Rows are points. Examples show where two turns around zero, p and q, send a point. Write where each new point lands after one turn and then the other. Backwards means that the second turn is done in reverse. Each puzzle has new turns, and all numbers are rounded.
In the rows, zero is written as 128.

Turn p:
[112 103 144] => [122  95 124]
[135 170  66] => [108 199 113]
[146 113 134] => [149 120 119]
[121 179 148] => [121 149 179]
[150 101 132] => [154 114 109]
[105 103 144] => [115  93 125]
Turn q:
[ 59 143 117] => [ 59 147 123]
[153 118 102] => [147 106 104]
[151 130 144] => [154 133 138]
[120  94 155] => [124 108 167]
[157 155 122] => [157 147 107]
Where do these land?
p, then q: [145 150 136] => [148 148 136]
q, then p: [133 146 108] => [120 151 115]
q, then p: [117  54 137] => [138  55 113]
q, then p backwards: [116 163 131] => [132 147  97]

Turn p:
[115 130  86 100] => [ 99 102  93 130]
[149 116  94 110] => [136  92 101 125]
[142 147 187 135] => [141 156 176  99]
[107 145 147 187] => [140 191 132 148]
[126 103 126 107] => [121  99 137 139]
Turn q:
[128 134  89  70] => [149 153  77  92]
[121 136 162 132] => [122 136 162 124]
[ 94  80 140 170] => [ 94  67 149 124]
[144 128 168 116] => [152 137 164 121]
[154 126  77 103] => [156 133  72 131]
[120 143 146 161] => [104 130 153 150]
[135 149 113 145] => [119 140 117 154]
Where do these land?
q, then p: [155 104 126 115] => [158 105 126 121]
q, then p: [125 146 146 175] => [129 170 150 153]
q, then p: [ 76  87 154 105] => [ 87  79 167 128]
p, then q: [166 142 102 136] => [160 130  92 131]
p, then q backwards: [102 137 147  88] => [ 83 127 147 147]
q, then p backwards: [143 152  94 149] => [101 118  97 152]

Turn p:
[110 126  92 126 114  77 141 143] => [119 133 104 151 141  82 155 104]
[126 100  93 131 138 148 125 112] => [154 126  89 116 135 146 134 123]
[150  89 125  85 120 131  84 103] => [166 137 117  80  82 118 121 112]
[102 118 116 106 119 138 136 159] => [115 114 106 113 132 105 145 155]
[112 138 123 136  99 146 109 111] => [110 125 108 135  96 147 124 127]
[116 162 199 168 153 116 185 121] => [ 94  89 194 163 176 146  96 122]
[123 129 121 126 152 143  76 130] => [131 164 106 107 119 134  95 141]
[159  92 112 132 108 134  95 146] => [175 143 112 133  95 116 133 148]
[154 198 170 142 149 119 200 127] => [ 89 122 213 152 178 157 149 120]
Turn q:
[117 146 120 130  93  99 101 154] => [107 136 113 154 117  88 108 149]
[127 122 151 138 150 169  99  91] => [154 129 133 119 127 149 104  71]
[110 121 126  89  82 110 101 144] => [ 86 112 121 117 106  85 103 139]
[156 103  99 137 183 134 150 128] => [150 116 120 113 179 173 144 141]
[140 154  93 100  76 109 155 134] => [ 89 145  93 114 101 106 161 161]
[ 78 147 175 138 158 133 117 115] => [148 143 184 144 135 106 121  86]
[ 83 103 162 156 121 130 122 102] => [134  96 160 160 114 120 130  84]
[158 109 113 143 180 183 167 150] => [136 140 142 114 161 215 136 139]
[148 136 138  93  94  84 132 137] => [126 121 118 106  99  86 132 169]
[136 142 148 140  88 105 116 136] => [134 130 119 150  89 102 118 145]
[156 123  82 145 184 152 149 117] => [146 139 105 117 183 181 151 125]
Where do these land?
p, then q: [115 100 142  89 130 152 144 119] => [108  94 135  86 129 129 121 140]
q, then p backwards: [156 114 130  92 132 105 146 141] => [125 111 139  96 133 162 132 155]
q, then p backwards: [118 143 152 106 127 101  90 135] => [121 108 155 117 140  94 104 149]
p, then q backwards: [102 172 123 130 174 115 148 190] => [ 93 153  77 106 157 102 130 180]
q, then p: [ 96 141 121 130 137  87 154  96] => [137 105 155 145 169 115 140  94]
p, then q: [139  68 100 127 129 182  88 104] => [ 94 139  62  87 118 162 106 152]
p, then q: [ 93 122  85 177  84 152 152 117] => [ 94 109 102 171 152 185 155 116]
q, then p: [191 149 139 133 118 152 106 118] => [129 170 119 121  87 148 169 139]
q, then p: [143 143 159 168 123 107 126 132] => [149 143 150 172 114 135 136 139]

Turn p:
[125 111 124 146 104 110 173  92  93 132  99] => [111  98 147 110 115 100 162  84 101 146 124]
[137 125 100 106 150 139 154 129 111 101 151] => [102 109 103 117 154 151 113 115 110 108 137]
[116 150 137 151 124 159 121 136 137 185 122] => [136 130 142 135  97 157 144 163 137 167 107]
[155  92  90  88 101  87 168 101 103 140 172] => [ 89  97 109  52 146 109 124  98 142 138 172]
[126 113 130 118 122 116 157 155 152 100 152] => [122 129 113 117 136 133 149 131 137  80 155]
[154 170 140 165 137 144  96 132 144 137 153] => [169 153 111 157 117 167 119 129 141 157 139]
[147 151 126 115 117 143 100 133 150 136  84] => [146 149 105 137 121 111 124 139 141 139  77]
[138 131 159 114 122 150 109 135 114 120 140] => [136 155 136 118 110 144  99 124 123 116 123]
[ 85 179 148 123 146 141  85 141 154  91 144] => [115 172 126 201 124 146 101 145 146 105 131]
[120 145 150 119 169  99 138 142 121 120 145] => [115 162 141 137 166 142 135 132 113 123 153]
[127 128 114 153 110 138  86 153 116 147  97] => [157 123 121 141  98 103 116 163 110 151 113]
[104  41 117 137 134 111 151  88 141 128  77] => [135  58 183 113 153  74 153 115 134 106 104]
Turn q:
[150 137 138  88 121 107 137 159 119  99 114] => [149 132 115  89 115 142 136 148 135 101 162]
[146 114 114 143 134 171 127 115 102 119 136] => [136 101 102 146 144 153 116 110 106 139 117]
[154 178 116 106 165 128 114 115 168 120 101] => [121 151 118  94 180 121 130 127 155  83 105]
[133 105 162 141 112 126 115 121 111 170 102] => [151 120 152 123 127  94 111 146  93 157 121]
[134 139 132  94 108 126 178 118 119 143 125] => [163 140 140 104 127 144 170 121 133 149 133]
[117 136 140 148 153 110 169 120 113 103 130] => [122 100 141 132 119 123 168 101 123 103 140]
[123 138 172 148 121 210 109 111 125 107 108] => [162  80 149 153 147 160  96 145 118 109  73]
[116 106 107 114 152  97 104 115 140  98 151] => [ 73 117 115 110 119 128 113 115 155 128 147]
[120 114 129 148 117 134 141 204 225 173 156] => [131 172  93 188  99  78 154 194 184 138 102]
[121 119 110 149 115  91 117 116 100 104 189] => [ 99 121 132 157 112 138 111  88 139 142 187]
[107 129 122 118 128 125 110 129  94 161 118] => [113 146 148 121 133 135 123 140  88 148 132]
[115 122  94 140 111 111 114 112 120 139 107] => [115 156 132 119 113 120 108 100 107 138 118]
Where do these land?
p, then q: [ 94 135 142  94 151 119  91 127 140 107  80] => [111 130 154 125 121  89 119 130 110  61 132]
p, then q: [120 174  93 148 116 113 116 138 136 134 186] => [107 163 108 195 131 137 129 122 145 159 121]
q, then p: [125 154 128 123  93 130 145 162 129 126 191] => [158 121 105 142 100 186 154 128 149 132 148]
q, then p: [132 125 119 158 126 167 147 145 111 121 116] => [146  96 115 125 116 122 127 107  91 136 119]
p, then q: [150 149 104 121 152 121 114 150 151 142 192] => [ 99 149  83 168 160 150 131 151 150 133 115]
q, then p backwards: [136 123 151 114 161 113  87 109  99  88 101] => [126  69 106  96 137 139 143 129  95 115 154]
p, then q: [123 110 106 119 123 155 142  94 117 133 143] => [113 110 132 114 111 132 108 140 131 160 101]
q, then p backwards: [139  75 129 114  86 145 145 151 123 186  93] => [165 147 123 157 107 130  94 162  98 179  86]
q, then p backwards: [128 139 136 125 142 111 173 131 114 175 115] => [133 128 147 152 132  86 157 144 123 146  94]
p, then q: [128 113 124 106 152  85 114 111 152  68  93] => [ 83 104 130 107 138  88 130  88 136  80 145]
q, then p backwards: [116 118 132 155 140 107  81 117 111  79 119] => [101  98 114 104 115 149 122 112  94  88 153]
p, then q: [158 133 141 148  86 160 157 112 133 153 109] => [180 143 128  94 118 135 135 112 130 160 100]
q, then p backwards: [113 115 158 141 135 137 151 119 146 152 127] => [110 119 122 146 126 123 128 116 141 150  89]
